Rows are points. The last column is the point's height on a tilted bowl or saddle (a function of degree 2), plus a little noise. Count its main directions that bend up, bend down and stay straight.

Points:
[[  1.3   1.3  -5.8  -1.1]
 [ -1.4   3.4   6.4  -2.1]
 [-11.2   2.7   3.8  -6.9]
 [  9.8   4.2   4.3  -3.6]
 [ -1.8  -3.3  -2.5  -2.7]
 [  0.7   4.5  -0.3   0.6]
 [  2.4  -9.7   2.7  -9.1]
 [ -2.9  -2.9  -3.4  -2.9]
 [  3.4   4.1  -5.0  -0.6]
 [ -3.1   0.8   0.7  -0.8]
 [ -0.6   1.6   3.6  -0.8]
 [  1.8  -0.6   2.7  -1.2]
 [  2.4  -0.2   0.3  -0.6]
 [ -1.5 -10.4   1.0 -10.1]
 [ -3.7  -3.2  -1.0  -3.1]
 [  5.9   6.2  -0.6  -0.7]
 [ -0.4  -5.2  -1.7  -3.9]]
Directions: 0 up, 3 down, 0 straight

Points:
[[ -0.5   3.0  -6.2   1.6  -6.7]
 [  0.0   2.6   4.1   1.0  -3.1]
 [ -1.8  -1.8  -6.7  -1.3  -2.3]
 [ -2.6   9.1   2.7   3.9  -2.5]
 [  2.0  12.9  -1.3  -3.8  -1.5]
 [ -1.7   5.8   1.4   9.0   0.6]
 [ -0.6   0.6  -0.6   0.8  -3.7]
 [ -4.1  -1.4  -3.2   0.1   0.7]
 [  1.1   2.1   1.1  -2.2  -3.7]
 [ -1.8  -0.3  -5.4  -5.2   0.0]
 [ -1.4   2.7   3.0   5.5  -1.1]
 [  6.8   3.2  -1.0  -6.5   2.8]
 [  0.7  -4.8  -1.7  -1.1  -0.5]
 [  2.7   7.0   4.6   7.2  -0.1]
 [  0.1   1.0   1.0  -5.4  -0.7]
 [ -4.3  -0.6   1.2  -2.3   2.6]
 [  9.6  -6.8   5.9  -4.7   2.8]
 [  4.9  -2.2  -0.5   3.3  -5.2]
 [  3.8   0.1  -3.6 -13.1  12.8]
 [ -1.5  -3.7  -4.0   9.5   1.2]
 [ -0.5   1.0  -3.2  -0.8  -4.7]
 [ -2.0  -1.0  -2.8   0.9  -2.2]
 [  0.5   2.9  -4.9   1.3  -6.6]
 [ -5.9   1.9  -4.0   1.8  -0.8]
 [ -6.5  -0.4   2.5  -2.0   6.9]]
Directions: 2 up, 0 down, 2 straight

Points (49 x 7):
[[-3.6  0.6  6.9 -5.5 -4.6 -4.2  0.2]
 [ 0.7  5.4 -2.8 -2.3 -1.1 -2.9  0.3]
 [-8.0  9.2  6.7 -0.4 -3.3 -5.2 -3.3]
 [ 2.1  5.9  7.4  2.4 -4.9  6.1 -2.7]
 [-6.3 -1.3 -6.9  0.4 -1.1  2.4 -0.7]
 [-2.4  2.1 -3.0 -6.3  5.2 -0.5 -1.7]
 [-4.9  0.8  2.6 -2.6  3.0 -3.3  1.2]
 [-2.5 -1.4 -1.4  7.3 -5.3 -6.4 -6.8]
 [ 3.6  0.9 -5.2 -7.5  1.1  4.7 -1.7]
 [ 7.4 -3.9 -4.2  4.6 -2.1  0.7 -2.9]
 [ 3.1 -3.4 -2.0 -0.8  1.2  1.8 -0.6]
 [-3.9 -3.8 -2.0  0.8 -3.0 -2.0  0.4]
 [-5.8 -0.9  0.7 -6.9 -1.4 -4.8  4.0]
 [-0.2 -7.5 -6.1 -2.3  2.3 13.6 -4.5]
 [-5.8  2.7 -0.6 -0.2 -0.8 -5.1  0.7]
 [-5.0  1.2 -4.0 -6.2 -1.9  4.7  3.0]
 [-1.7 -4.5 -2.8  0.5 -9.5  0.8  0.6]
 [-2.7  4.1  5.2 -0.1  4.9 -7.0  0.0]
 [ 7.9 -2.9 -5.4 -0.7  4.3  2.3 -7.4]
 [ 0.4 -2.0 -3.6 -2.0  2.3  3.1 -0.1]
 [-2.2 -4.8 -2.2  5.9  3.1 -3.5 -8.3]
 [ 2.2  0.6 -0.6 -9.1 -0.7  5.1 -0.6]
 [-1.0  1.7 -9.3 -1.1  1.7  4.2 -2.2]
 [-0.4 -1.5 -6.7  6.0 -0.1 -7.0 -8.4]
 [ 3.2  5.4 -2.8 -8.4 -1.6 -3.2 -2.5]
 [-3.0  0.7  2.4  4.2 -3.9  3.3 -0.3]
 [-4.8  2.7  6.6  7.2  5.6 -1.3 -5.8]
 [-1.0  3.1 -4.0 -4.9 -1.9  2.8  2.5]
 [-3.9  4.6 -4.3 -4.0  8.2  5.9 -9.3]
 [-1.3 -4.5 -4.3  2.7 -5.0  2.1  0.8]
 [-6.6 -6.4  0.3  3.2  0.4 -4.1 -6.9]
 [ 3.7 -2.8  2.2  0.9  2.2 -0.2 -2.5]
 [-5.7 -2.6 -1.5  6.6  0.9  6.4 -6.3]
 [ 4.3  4.0 -0.5 -6.9 -0.3  1.1 -1.7]
 [ 7.8  3.4  6.6 -4.4  2.9  5.6 -8.7]
 [ 8.6  2.0  2.2 -3.6  2.2  0.6 -5.4]
 [-5.3 -3.9  4.7  2.8 -5.8 -2.4 -4.9]
 [-4.4  4.0 -0.8  6.3 -3.7 -2.5 -3.2]
 [ 1.0  0.7 -3.2 -3.4  2.6 -6.0 -1.4]
 [ 4.2  0.5  5.2 -2.5  8.0  2.3 -8.2]
 [ 1.6 -0.6  1.4 -0.8 -1.2  2.3  1.8]
 [ 4.9  0.7  8.5 -0.3 -1.6 -3.5 -3.5]
 [-7.2 -4.6 -0.3 -0.5  0.9 -1.2 -1.7]
 [ 0.6  5.9 -3.4 -2.6  5.4 -5.2 -4.6]
 [-4.9  6.3 -3.5  0.8 -0.1  8.1 -3.3]
 [ 5.8 -0.3 -1.8  2.1  4.5  2.4 -3.9]
 [-0.3 -5.2 -2.6 -6.0 -4.5  0.6  3.3]
 [ 0.8  2.5 -6.3 -3.6  2.5  1.8 -1.6]
 [-1.0 -1.2 -6.0 -2.9 -1.6  0.4  2.6]]
Directions: 0 up, 4 down, 2 straight

Points, 62 rows:
[[ -3.7  -0.3   3.0  -6.2  -4.6   0.5   0.2  -3.5  -1.4]
 [  1.6  -4.9  -3.0  -1.2   5.1  -3.6   0.5  -8.5  -4.1]
 [  2.1   1.8  10.2   5.1  -5.5  -0.3   7.3  -0.2  -4.2]
 [ -1.2   4.2   4.4  -0.8  -1.5  -5.6   2.0   3.5  -2.5]
 [  3.4  -7.4   0.2  -5.2  -2.3  -0.7   0.6  -9.1  -5.6]
 [  4.8  -1.7   2.3  -0.5   0.9  -0.4   1.9  -1.5  -1.0]
 [  0.1   6.0  -0.7  -7.7   0.8  -5.1  15.2  -2.8  -7.6]
 [ -8.0  -3.7  13.4  -2.6   5.2   3.5   6.2  -0.3  -8.9]
 [  4.0   0.7  -3.0  13.3  -5.3  -2.2   2.4   4.0  -7.8]
 [ -3.5  -1.3  -5.9   7.1  -3.8  11.1   5.8   0.3  -8.7]
 [ -4.5  -1.9  -3.1  -5.0  -2.4   1.1  -1.1   6.0  -2.0]
 [ 11.4  -6.1   1.0  -1.2  -2.5   4.9   2.7  -6.8  -5.3]
 [ -2.5   1.5  -3.0  -2.7   2.2   1.4   0.2   1.0  -0.9]
 [  2.6  -4.9  -2.6  -7.1  -4.7   0.1  -3.3  11.1  -5.9]
 [ -7.7  -2.8  -0.1   6.8   0.0  -2.7   5.3  -0.2  -4.6]
 [ -1.1   6.0  -4.7  -9.1  -3.3  -1.5   3.2  -1.5  -3.0]
 [ -2.5  -1.8   4.1   5.2  -1.1  -0.4   0.0   2.0  -1.5]
 [  1.1  -2.4   3.2   4.2   0.2   6.1   1.8  -4.5  -1.1]
 [  0.2  -5.3  -0.6   2.1   1.8  -0.7  -5.4  -1.4  -2.8]
 [ -0.3  -1.1   0.1  -0.3  -2.5   5.4   0.3   4.9  -2.5]
 [  1.0  -3.3   2.0  -3.1  -6.3   0.0   0.6   3.6  -1.9]
 [ -2.4   0.7   4.4  -4.7   1.8   5.3  -0.5   1.8  -2.0]
 [  0.1  -1.7  -3.5   5.6  -1.7  -4.0   3.0  -4.2  -4.1]
 [ -5.6   7.1  -5.9  -4.1   7.4   0.5   1.8  -8.8   0.9]
 [  0.0  -6.9  -2.9   0.2  -1.5  -2.6  -1.9   9.5  -2.9]
 [  0.8  -1.2   4.4   1.4  -0.8  -0.1   1.3  -4.2  -1.1]
 [  0.7   7.9  -1.0  -4.7   1.8   0.1  -5.9   8.8  -6.8]
 [ -8.0  -0.8  -0.4  -3.4   0.8  -5.1  -2.3  -2.0  -1.3]
 [  2.2  -3.4  -0.3   1.1  -3.3   1.0  -1.8  -3.5  -2.3]
 [ -6.2  -2.1   4.8   3.5  -0.6  -3.8   4.6  -2.3  -3.4]
 [ -1.2   1.4   1.6  -3.5   0.6  -3.0   0.9   1.3  -1.3]
 [  2.5   4.6   2.4   1.9   1.4   3.9  -0.6  -7.4   0.7]
 [  5.9  -1.2   8.5  -2.1 -11.9   3.3  -4.7   7.4  -7.9]
 [ -0.4   7.6  10.1  -5.1  -0.7  -2.0   8.7   6.7  -8.4]
 [  6.0   2.1  -0.8   2.9  -5.2  -3.1   1.4   0.7  -4.0]
 [ -2.1  -1.0   1.2   3.6  -2.4  -3.2  -2.0   6.9  -1.5]
 [ -7.0   9.2   5.2  -0.4  -1.5  -9.3  -0.2  -6.5  -5.1]
 [  9.9  -1.4  -3.1   1.3  -2.8   2.3   1.0   7.7  -6.6]
 [  3.0   0.0 -10.1   1.0   2.6   6.9   3.7  -1.5  -4.2]
 [ -5.0  -0.1   5.6  -2.1   4.7   0.1  -2.8   1.6  -2.4]
 [ 11.1   5.5   8.8   0.3   2.8   4.6   2.8  -2.8   0.0]
 [  0.9   3.0  -1.7   1.6   1.6  -2.2  -0.6  -0.7  -1.2]
 [  3.2  -0.1  -2.5   1.6  -1.6   2.0  -3.1  -2.4  -2.3]
 [  3.1  -6.9   2.9   1.3   1.0   1.9   5.7  -3.3  -1.9]
 [ -0.4  -4.7  -1.8   1.2  -0.6   1.3  -1.1  -4.6  -2.1]
 [  0.2  -1.4  -1.7  -1.7  -3.5  -4.0   4.0   5.8  -2.4]
 [  4.9  -0.8   2.9  -8.9   5.9  -4.6   1.8   5.5  -7.8]
 [  1.0  -2.5   3.0   3.0   0.9  -0.8   3.1   0.7  -0.9]
 [  5.0   1.4  -0.3  -0.7   4.6   2.8   4.5   3.3  -1.2]
 [  1.7  -1.2  -0.6   1.9   2.1  -0.1  -2.1  -3.1  -1.2]
 [  5.7  -1.6   0.0  -8.5   2.4  -4.8  -9.4  -2.8  -7.6]
 [  2.7  -3.4  -5.1   2.6  -0.1  -2.8   3.0   0.7  -3.2]
 [ -3.6  -0.2   2.5   2.9   1.5   3.9   3.6   2.8  -1.7]
 [  1.5   1.0   2.7  -7.4  -3.8   6.0  -5.7   3.2  -4.6]
 [  2.9   5.1   5.2   2.6   4.5   7.5  -4.5   3.7  -2.9]
 [ -1.3   2.3  -5.2  -3.1  -4.7  -3.5   0.5  -0.3  -2.0]
 [  1.0   3.3  -1.9  -3.6  -0.9  -0.7  -4.7   0.6  -1.8]
 [ -1.0   1.8  -3.2  -1.2   2.3  -8.2  -0.4   3.0  -3.5]
 [ -7.8   8.2  -1.2   5.5  -4.4  -2.6   1.7   2.0  -4.7]
 [ -0.6   0.9  -0.7  -2.1   2.4   7.8   0.6   8.2  -5.0]
 [ -1.4  -6.4   7.0   1.3  -1.2  -5.6   0.4  -0.8  -2.9]
 [ -7.7   0.5  -0.3   5.0   2.6  -2.7  -0.9   1.4  -2.7]]
Directions: 1 up, 6 down, 1 straight

Points (70 x 9):
[[ -5.1   1.9   0.0  -1.0   2.1   3.1  -4.9   0.3   0.1]
 [  0.0  -0.9  -6.1   0.4   0.6   3.1   4.1  -3.7   0.6]
 [ -4.3  -1.0   1.1  -7.7  -3.3   2.4   1.1   2.7  -4.4]
 [  0.8   0.4   3.5   0.2   1.4   0.7  -6.0  -8.5  -2.5]
 [ -2.8  -3.8  -4.9   1.0   5.0   1.5  -1.1  -3.0  -2.4]
 [  1.9  -5.3   2.2  -0.8  -0.1   5.4  -1.4   7.7  -7.1]
 [ -0.8  -3.8   2.8  -3.0  -2.7   2.4   1.3  -4.4  -3.3]
 [ -8.5  -2.0   2.6  -5.8  -4.5  -3.0   1.0  -1.0  -4.0]
 [  0.2  -9.4  -2.6  -1.9   5.0  -5.0  -1.5  -3.2  -7.9]
 [  5.9   3.2   3.1   7.4   1.7  -4.7  -3.2   3.6  -4.1]
 [  5.5   4.6  -3.8  -1.5  -6.0  -2.5   2.9   6.2  -3.1]
 [  2.3  -0.5  -0.2  -2.7   0.4  -4.8   5.7  -1.3  -1.4]
 [  5.4  -7.1  -2.5   1.2  -3.7  -9.1  -1.5  -3.4  -3.4]
 [  9.1   5.2   0.7   3.0   1.0  -8.4   0.5  -4.6  -0.5]
 [  2.2  -3.8   3.0  -1.7  -0.6   2.7   5.2  -2.7  -3.4]
 [ -0.4  -1.0   1.6  -7.8   3.4  -4.2   7.1  -2.4  -4.4]
 [  2.2  -1.1   0.1   2.2  -3.0   0.7   4.6  -7.0  -1.4]
 [ -5.6 -11.1  -0.7   3.3   0.4  -6.3  -4.6  -0.9 -12.9]
 [  0.2   3.7  -4.3  -1.1  -2.3  -3.2  -1.6  -2.4   0.8]
 [  1.3  -2.6  -5.4   2.0   0.1   6.8   5.5   9.8  -8.8]
 [ -1.7   1.6  -0.6   2.8  -3.4  -0.6  -0.5   0.0   0.4]
 [  4.8   6.6   1.9   1.3   3.8  -3.8   1.8  -0.1  -2.1]
 [  0.3   3.8   5.0   0.9   1.7   2.3   1.7  -5.1   0.4]
 [ -0.7  -3.5  -2.1   2.8  -6.5  -6.1   0.3  -0.4  -3.5]
 [  2.2  -1.1   2.5   0.3   3.9  -4.9   1.4   4.5  -2.7]
 [  1.3   1.7  -2.7   3.1   0.3   1.8  -4.5  -3.1   1.7]
 [ -4.2   4.0   2.6  -5.5   3.4   6.5  -6.3  -0.1  -1.9]
 [ -1.9   5.4   7.0  -2.1  -3.0   0.8   3.9   1.1  -0.1]
 [  2.4  -0.8  -6.7   0.8   0.1   2.6  -1.0  -3.7   3.2]
 [ -4.4   2.3  -4.4   4.4  -3.7  -6.6  -4.4  -2.4   0.4]
 [ 11.2   3.6  -0.4  -6.5  -5.6  -5.3   2.2   0.8  -1.0]
 [ -2.5   0.3   0.1   2.4  -4.3   3.1  -0.1   3.1  -0.3]
 [  5.1   0.2   3.5   3.8   6.5   6.3   4.4   3.7  -5.5]
 [ -0.1  -5.0  -0.8  -4.1  -7.0  -8.3  -2.2   6.2  -6.3]
 [ -0.6  -6.5   6.1   2.6   0.9  -6.4   7.1  -9.4  -2.6]
 [  4.5   7.6   3.7  -0.2  -2.4  -3.0   1.6  -4.9  -3.3]
 [ -1.0   1.6  -0.2  -3.0  -2.1  -1.0   1.5  -2.5  -1.9]
 [  5.8  -9.1   2.1  -7.1   1.8  -1.0   5.9  -0.8  -4.6]
 [-14.2  -0.9   1.1   1.0  -3.3  -0.5   4.5   2.0  -1.5]
 [ -3.9   1.6   0.3  -1.7   3.1  -4.1   1.9  -0.7  -2.4]
 [ -3.6  -0.8  -3.6   0.0  -0.3   4.5  -4.0   0.4   0.4]
 [ -2.6   1.7   5.0  -9.1   3.8  -5.2   1.2   6.6  -3.5]
 [ -0.2   6.8  -6.3  -6.8   1.9  -1.0  -1.5  -1.2  -2.1]
 [ -1.1  -3.6  -4.7  -6.7   1.5  10.3   7.5   3.0 -12.5]
 [ -2.8  -6.0   0.1   7.0  -4.3  -3.4   1.6  -3.2  -3.8]
 [ -1.7   2.2  11.8   3.0   0.3   4.2  -0.2  -2.6   8.4]
 [ -4.7  -0.8  -4.6  -1.9  -4.8  -0.6  -2.4   5.8  -2.6]
 [ -7.4   5.9  -3.5   3.0 -10.7   1.5   4.1  -1.0  -1.0]
 [ -0.8  -1.7  -7.1  -5.2   3.9   8.5   1.6  -0.1  -5.3]
 [  1.0  -2.5  -3.6   0.0   3.9   1.1   7.1  -1.2  -3.0]
 [ -6.5  -1.8   3.7  -6.1  -0.6  -3.7   2.9  -2.0  -3.4]
 [-10.7  -0.2   2.0  -2.9  -3.2   3.8  -6.7  -0.1   2.7]
 [ -4.6  -7.9   1.9  11.5   4.0   5.0  -0.9   1.9  -4.6]
 [ -2.2  -3.3   1.7   4.0   1.6  -4.4   0.2  -4.5  -1.8]
 [  2.5  -1.5   3.1  -0.5   1.7   3.9  -2.8  -0.2  -2.6]
 [  8.2  -0.9  -5.0  -2.2   2.3   5.9   2.6   1.4  -2.7]
 [  0.6   1.6   1.7   2.7   4.9  -1.2  -2.4  -0.8  -1.2]
 [  7.7   2.9  -9.3  -1.8 -10.7   0.2   6.1  -0.9   3.0]
 [ -1.2  -4.5   9.1  -2.4  -3.8   0.2   3.2  -1.6   1.0]
 [ -1.2   4.1   0.7   8.5  -6.6  -5.9  -0.5  -4.3  -0.6]
 [  1.4  -0.8   7.5  -1.7  -3.4   2.8  -4.1   8.6  -1.8]
 [ -5.1   3.5   0.2  -3.5   5.9  -2.1  -1.4   0.5  -3.8]
 [ -3.2  -1.0  -3.6  -3.2   2.5  -0.6  -0.1  -0.7  -2.6]
 [ -2.7  -3.3   2.4  -1.7  -8.4  10.2   7.5   2.1  -7.7]
 [  3.0  -4.3  -4.2  -5.5  -1.8  -2.2  -3.2  -2.2  -1.4]
 [  2.0   1.4  10.1  -1.7  -1.0   4.1  -1.2  -6.3   0.9]
 [  4.2   1.2   5.5   2.0  -3.5   1.3   6.8  -0.8  -1.8]
 [ -1.5  -5.6  -4.5  -3.4   7.7   0.2  -4.9  -0.8  -7.7]
 [  2.7  -3.9   3.1  -6.3   5.2   3.6   2.2  -5.2  -6.2]
 [  1.0   2.2   4.5  14.0  -3.5   1.7   1.4   0.4   1.9]]
Directions: 2 up, 5 down, 1 straight

Points, 77 rows:
[[ -3.0   5.2  -0.4   1.0   3.2   3.4   3.1   3.0   1.6]
 [  6.6  -7.7  -4.3   4.9  -9.0  -0.1  -4.6   8.0   8.5]
 [ -3.2   2.4   5.5  -2.0  -4.7  -2.8  -3.9   1.8   3.5]
 [  1.3   6.4  -3.2  -1.9   1.8  10.0   7.5   2.9   4.3]
 [ -1.0   1.6  -2.4   1.0   2.9  -1.3  -6.6  -7.6   1.0]
 [ -1.3  -2.2   8.8   0.0   2.7   3.5  -2.4   0.7   3.0]
 [ -2.1   0.9   1.2  -0.1   2.3  -4.7  -1.9   2.2   2.2]
 [ -2.5  -1.9   2.3   1.5  -5.5  -3.8   1.3  -0.2   1.9]
 [ -0.8   4.2   2.8  -9.8   8.1   0.8  -1.2  -5.1   1.2]
 [  4.2   2.8   0.7  -0.9   2.0  -1.4  -0.4  -6.6   0.0]
 [ -2.6  -0.8  -2.1  -6.3  -8.7  -7.3   5.7   4.3   6.6]
 [  1.6   0.8  -3.7   3.5   3.8  -4.1   0.0  -2.4   0.8]
 [  3.7   7.3   3.4   0.2  -3.6   1.4   1.4  10.7   4.3]
 [  0.2  -4.0  -5.7   7.0  -7.1   4.7   5.3   1.9   4.8]
 [ -2.1   0.2  -2.1  -2.2   6.9   5.4  -0.9   5.3   3.5]
 [  0.2  -1.3   4.2   4.3  -6.4  -2.2  -4.5   2.1   3.4]
 [  0.0   0.7   8.7  -7.7  -0.3   2.6   6.9 -15.7   4.5]
 [ -1.6   1.2  -2.6   2.8   6.0   1.3   0.0  -6.9  -0.2]
 [ -4.5  -0.9   7.2  -3.1   1.9   3.7   1.0   1.8   2.6]
 [  6.3   1.5  -0.6   2.0  -4.3  -6.5   2.0  -1.5   2.9]
 [  0.8  -9.9   4.0  -4.1  -1.5  -0.6   7.0   9.1   6.1]
 [ -2.2   2.2   6.1   3.9   5.3   5.2   2.4   6.9   5.2]
 [  4.5   0.9   0.4   2.8  -3.8  -2.9  -0.6   4.7   2.3]
 [  5.6   1.9   0.6   2.5  -2.9  -1.6   1.4  -4.4   0.7]
 [ -0.7   1.7  -3.9   2.1   3.5   1.4   2.6   6.5   2.3]
 [ -4.1  -3.0  -4.5  -4.8   1.1  -1.4   9.7   0.8   3.7]
 [  5.5  -7.3  -2.2   0.1  -3.3   0.2  -7.4   0.6   5.0]
 [ -0.1   9.7  -1.5  -6.1  -4.9  -1.2  -3.4  -1.7   4.2]
 [ -2.7  -1.6   3.8   6.9  -3.8  13.1  -4.3   3.4  10.0]
 [ -7.2   0.0   4.0   1.7  -7.2   4.4   9.3   3.8   5.2]
 [  2.5   0.5   4.6   1.7  -6.0  -1.5   8.7   1.8   1.2]
 [ -3.2  -0.2   4.9  -3.1  -0.4  -3.1   0.6   0.6   1.6]
 [ -0.1   3.9  -1.3  -1.4  -0.3   1.4  -5.8   2.4   2.8]
 [ -0.1   6.6  -0.8   2.4   0.0  -0.7   1.1   7.2   3.1]
 [ -6.8   0.1  -3.5  -0.2  -5.9  -5.7  -5.6   4.2   7.6]
 [  0.8   4.7   5.1  -4.6   3.3  -3.7   2.9   2.7   1.7]
 [  6.8  -1.0   8.2   0.7  -1.9   0.8   0.8   4.0   1.2]
 [ -6.3  -5.0   3.2   5.0   1.0   4.2  -0.1   3.2   5.2]
 [ -2.5  -2.5  -3.2   4.8   3.3   1.8   1.9  -6.0   0.7]
 [  1.8   6.2  -4.1   0.0   3.3  -2.4   2.3   2.7   1.4]
 [ -5.5  -2.9  -3.4  -4.5  -1.4  -9.6   0.1   2.1   6.2]
 [ -9.9   0.3  -6.0  -3.4   3.5  -1.0  -7.1  -2.8   4.4]
 [  3.7   3.8  -2.7  -1.2  -4.1   3.8  -4.0   0.0   2.6]
 [ -1.6  -5.0   1.7   1.1   7.8  -2.6   1.4  -3.3   2.6]
 [ -1.1  -2.6   0.4   0.0   3.1  -0.8  -4.0   2.9   2.6]
 [  8.0  -1.8  -2.8   0.6  -2.2  -8.6   1.7   1.8   5.3]
 [ -3.1  -5.6  -0.3   5.6  -3.6   2.7  -0.2   1.8   3.2]
 [ -5.5  -0.2   4.6   5.4   2.1  -3.4   6.1   2.8   3.7]
 [ -1.8  -7.6  -3.9   4.7  -7.9  -0.5  -7.5   2.6   7.8]
 [  0.1  -1.8  -2.4   1.2   5.7   6.2  -8.5  -6.9   2.8]
 [ -2.1  -3.8   3.9  -1.9   1.3  -0.1   1.7   0.4   1.3]
 [ -4.8   2.8  -0.2   5.8   5.4   2.2   0.3  -4.4   2.0]
 [ -0.5   0.8  -3.3   5.5  -2.3  -5.7  -3.1   0.2   3.2]
 [  0.2  -1.1  -0.5  -2.7  -1.0   4.1  -2.1   1.3   1.4]
 [ -4.5  -1.1  -1.9   5.8   3.2  -2.5  -7.1   8.9   8.4]
 [  3.3  -2.0  -7.4   6.7   2.8   2.5  -6.8  -5.1   2.9]
 [ -5.7   2.4   3.9   0.5  -0.2   7.9   5.0   0.5   3.6]
 [ -1.8   1.5   7.4  -5.3  -0.5  -4.5  -1.2   0.9   2.7]
 [  1.0  -2.8   1.1  -0.2  -3.8   0.4   2.2  -5.5   0.3]
 [  2.5   3.8  -5.5   1.2  -4.1  -5.3   3.2   0.3   2.8]
 [ -0.4  -6.4  -0.3   5.2  -5.9  -2.7   4.0   4.5   3.3]
 [ -0.9   1.9  -0.7   0.5   7.3  -8.2   0.9   1.6   3.5]
 [-13.2  -1.9   1.3   3.9  -2.2   5.2  -8.1  -1.0  12.0]
 [ -7.0  -4.1   4.1   0.9  -0.1   6.8  -6.2  -2.4   6.4]
 [  1.7  -0.8  -1.6   0.7  -0.5   0.8  -0.1  -0.6   0.1]
 [ -3.3  -0.5  -1.0   2.9  -3.1   6.7  -0.2   5.9   4.5]
 [ -2.2   0.4  -5.2   2.0   0.2  -7.5   1.1  -4.8   2.0]
 [  0.8   6.9  -0.2  -3.0   6.6  -8.6   0.3   2.5   4.3]
 [  0.1  -3.9  -4.3   2.5  -2.0  -3.5  -0.1  -6.7   1.4]
 [ -4.2  -0.3   7.5   4.7   5.1  -4.3  -4.4   2.2   6.6]
 [  2.4  -2.9  -3.5  -9.2  -2.3   4.7   8.5  -0.7   4.1]
 [ -2.9   0.6  -3.3  -6.7  -2.7   2.5   2.1   2.8   2.3]
 [  3.6  -4.3  -1.4   1.0   0.5  -1.4  -3.0  -3.9   1.1]
 [ -4.5   1.9  -1.0  -5.2   2.5   3.8  -0.1  -2.3   0.7]
 [  4.2  -6.0  -2.7  -5.1  -4.2  -0.4   0.1   3.3   3.7]
 [ -4.0   4.1   3.8   0.7  -0.5  10.4   2.4   5.6   5.7]
 [ -2.9  -0.1  -4.9  -3.7   2.2   4.2  -3.4  -5.5   0.6]]
Directions: 7 up, 0 down, 1 straight
